Each wall is flat, endless, passes through zero and stands at right angles to its row. A trip goes straight from one point to another. List the walls that it crosses, first one first.
(in the rows, 128 means zero)

Walls:
(1): [119 147]
(2): [131  47]
(3): [102  59]
(4): [148 109]
(5): [188  88]
(6): [161 157]
Trips:
[77 41] to [122 246] -> 5, 4, 1, 2, 3, 6
[148 133] to [190  86] -> 2, 3
[ 84 175] to [141 164] -> 6
[143 203] to [ 76 100] -> 6, 3, 2, 1

Walls:
(1): [ 24 197 131  87  82 176 162 103]
(2): [202  70  16  90  51 101 153  90]
(3): [157  97 109  95 150 187  76  64]
(4): [183 141 100 104 103 190 104 194]
(5): [144 188 159 193  91 192  90 148]
(6): [125 154 124  63 141 155  93 150]
Trips:
[111 112 150  80  91 161 147  89] to [ 92 144 165 136 203 112 161 116] -> 2, 3, 6
[120 176 126  88 111  76 220 132] to [183 130 166 162  84 123  95 232] -> 4, 5, 1, 2, 6
[ 77 132  74 107  86 168  79 110] to [ 62 132  84  53 190 177 142  92] -> 5, 4, 2
[113  78 120 139 113 180  68  95] to [ 77 195  90 146 142 144 139 208] -> 1, 2, 3
[231 243 161 102 168 130  60 187] to [203 118  59 112 169  45 103 169] -> 3, 2, 5
[181 158 131  58 131 151 174 176] to [114  84 136 185 137 127 108 165] -> 1, 5, 2, 6, 4

Walls:
(1): [130 208 107 106  95 200 123 142 100 107 109 146]
(2): [129 183 147 202  47 132 160 116 130 140 145 165]
(3): [120 195 103 169 106 106 139  98  78  91 174 148]
(4): [122 153 183 116 127  73 124 182  96 101 149  59]
(5): [113 122  53 167 154 171  68  70 104 104 143 134]
(6): [137  90 129 117 130 124 104 141 137 181 138  80]
(7): [154 170 141 105 147 152 179  83  86  23  60 114]
Trips:
[117  93 101 121 118 179  79 137 144  58 135 115] to [166 144 153  66 164 206 145  84  70 129 180 151] -> 3
[104  79 121  96 120 163 145 193 134  97 140 137] to [144 111 149 122 128 117 127  88  75 172 167 143] -> 1, 4, 3, 5, 2
[167 127 115  91  53 165 110 151 113 129  86 112] to [117 172 134 134 129 186 142  89 101 112  85 128] -> 6, 5, 3
[103 154 133 131 141 137 133 100 154 102 136 139] to [135 115 137 185 109 154 172 181 125 172  81 143] -> 5, 3, 7, 6

Walls:
(1): [126 203  63 189 127 163 140  81 144 154  86 133 133 110 143 146 132 176
 141 126  88 145  82  94]
(2): [149 171 122 138 173 189 107 168 112  96 124 149 145 115 149 191 150 139
 150 113 156 120 195 125]
(3): [146 129 127 113 130 145 139  94  91 103 115 142  85 102  62 129  88 114
 155 153 108 162 177  99]
(4): [180  62 224 162 116 135 171 149 182 115 177  72 108 165 164  86 134  76
 163  74 103 149 106 129]
(5): [127  71 120  96 140 175 127 191 151 112 154 107 162 139 139 131  80 146
 129  69 164 111 146 118]
Trips:
[142 155 101 136 106 120 173 111 163 183  89  93 163 103  47 177 105 188
 167  98  69 126 151 102] to [127 148 115  70 114 206 120  94 146 115 115 105 107 140 191 115  36  79
 190 107  52  57  98  64] -> 5, 4
[ 51 136 179 138 112 165  95 183  95 130 153 170 142 144 104 142 107  81
 115 148 108 176 168 175] to [187 187 210 132 101 122 126 169 153 148  75 134  91 107 168 139 149  93
  34 143 168  72 136 124] -> 5, 3, 4
[174 113  87  67 113 131 123 180 165 164 129 153 168 164 114 104 110 132
 145 160  45 112  80 135] to [189 124 114 147 147  75 123 112  36 110 166  75 100 111 161 129  99 152
 129 139 176 168  41 199] -> 5, 1
[ 37 191 120 184 147  83 110  88 154 141 147 168 162 107 119 124 131 173
 107 128 179 139 178 159] to [ 88  97 170 134  91  90 104 134 133  97  69 173 119 104 138 197 142 137
 114 137 131 183 171 128] -> 3, 1
[ 67 114 132 120 146 169 147 128 131 100 105 175 146 154  94 123 220  88
 155  99  92 179 125 133] to [ 85 129 173 135 107 129 130 168  53 133 110  98 105  63 153 152 119 162
 122 127 139 123 159 158] -> 1, 4, 5
[159 104 114 113 128 189 105 124 140 156 141 116  47  92 155  57 124 121
 112 181 127 148 128  71] to [ 30 107 100 184  78 130  98 143 112 148 110  57  82  83 153 127  98 124
 103  89 176 118 143  87] -> 5, 4, 3

Walls:
(1): [162 130 132 148 148 164 149 151 223  34  98 150 134 149 147 130 175 149
 162  81 166 158 118 138 147 126 131 153  92 138 132  76 134  71 128 156
 153 146  71 127 168 106  87 192 171  99  82 143]
(2): [125 150 174 140 103 155 157 147 193 116 149 124 161 110 133  66 126 137
 119 148 115 103 108 139 100 164 116  63  93 162 154 199 102 141 113 122
  83  66 157 171 225  81 120 126 123 122 136 138]
(3): [118  83 142  81 133 125 181 107 142 107 104  76 143 123 115 180 148  99
 151 153 128 163 172 130  94 106 145 124 178 169 107 140 157 117 133 175
 162 157 128 135  95 136  86 144  72 125 106 191]
(4): [126 140 153 169 167 146 145 160 119  99 144 100 192 204 106 143 131 151
 187 122 162 146  90 163  80 131 114 161 173 129 128 136 171  89 140 174
 135 127  97  95 164 115 110 138 156 112 161 136]
(5): [159  74 147  89 102  97 114 158 124 184 131 138 140 146 156 102 152 174
 113 117 167 106 196 154 144 134  79  66 126 171  99 147  68 140 107 130
 103  98 126 133  85 161 100 141 152 143 144 152]
(6): [166 121  85 128  93 114  76 177 124 126 152  97 133 112  90 141 112 181
 107  70 120 158 127 117  95 134 125 111 193 122 133 133 125 141 126 193
  99 133 127 101 126 108  97 198 122  62 120 208]
(7): [123 109 135 123 113  80 101 135 115 101 109 127 174  96 148 202 125 139
 133 128 104 124 161 171 148 148 141 123 179 127 126 131 153  70 127  62
 170 155 103 189 121 120 187  69 166 121 101 113]
Trips:
[140 175 129 141 145  79 150  27 119 102  48 106 114 115 118  63 149  80
 150  96 185 118 172 133 179 148  92 110  50 127  59 186 155 140 111 161
 107 123  87 110  87 139 125 131 110 118 139 140] to [163 169  80 132  94 146 131 137 125 122  90 148 145 108 136  57 147 132
 119 143 127 174 138 142 111 107 109  55 168 111 140 181 172 122 152 148
 126 106 131 127 131 138 140 148 114 106 178 173] -> 2, 6, 1, 4
[136 181 112 135 112   7 195  80 138 136 107 115 133 120 145 102 143 116
 164 109 130 122 137  82 120 168 128 183 152 130 168 169 155  99 156 133
 143 156 111 133 150 126 125 128 163 161 108 138] to [152 152 160 169 171 126 148 107 113 141 143 148 152 122 104  92  89  94
 123 162 157 105 153 102 124 167  88 136 113 102 144 121  91  93 100 169
 126 150 121 187 156 111 145  76  84  98 157 140] -> 2, 1, 3, 7
[155  82 121 118 144 151 117 133 187 142 151  48 202 110 163 225 193 147
 128 124 160 142 108  83 152  69  55 148 142 114 157 131 148 114 199  85
 162  97 153 129 142 133 118 109 110 126 150  90] to [147 132 140 150  85 106 176 137 113 147 136 109 122 129 120 136 123 106
 120 136 162 118 138 158  61 106  85 121 101 111  82 165 171 120 151 178
 184 145 132 112 124 124 142  65 151 114 144 122] -> 1, 5
[146 118 102 208 191 120  90 162 167  81 122 116  98  97 130 144 146 145
 140 173 142 122 125  62  83 145 114 153 103 149 112 140 154 112 121 172
 131  52 159 104 141 105 147 111 128 109 151 106] to [122 105 156 140 121  71 128 115  81 124 148 148 154 124  87 143 141  82
  89 140 141 106 124 102 116 202 118 135 168 115 187 159 143 150 138 145
 115  99 120  83 110 136 139  70 142  87 119 166] -> 1, 7, 3, 2
[154 128 145 161 168 153 101 154 103 165 168 166 159 109 159  97 186 154
 164  86  98 147 130 128  85  98 131 120 175 126 115 115  67 137  97 127
 126  96 104 142 153 133 125 117 160 149  96 105] to [140 162 131 180 104 114 130 144 102 164 191 168  69  90 124 101 101 120
 142 118 123 127 131 157 173 183 106 181  90 123 103 122 121  75 100 116
 115  68 129  77 116  80 161 108 195 104  77 119] -> 6, 4, 5
[166 140 109 136 109 110  72 135 186 130 136 126 129 134 178  81 111  81
 132 111 161 129 127 105 107  95 151 123 164  94 127 129 114 126 100  96
 121 145  69 113 107 108 166 103  74 159 135  77] to [178 112 110 177  99  88 183 141  70 125 138 117 126 155 160  85 105 127
  91 111 149 181  93 157 156 165 160 156 142 232 130 128 124 190 127 113
 144 147 157 176  88 112 103  83 115 118 109  85] -> 5
[ 95 109 135 108 109 116 109 114 142  95 157 144  84 157 106 119 154 168
 110  81 125 175 143 119  76 156 129 110 129 185 119 108 126  94 101 142
 144 106 162  86 139 112 149 149 120 100 109 117] to [157  71 194 185 162 109 121 124 154 152 126 112 145 166 103 162 163 116
 115  56 190  78 152 160 109 152 122 164  21 109 134 108 129 126 140 159
 143  62 170 212 127 127 209 136  87  90 180  91] -> 3, 6, 7
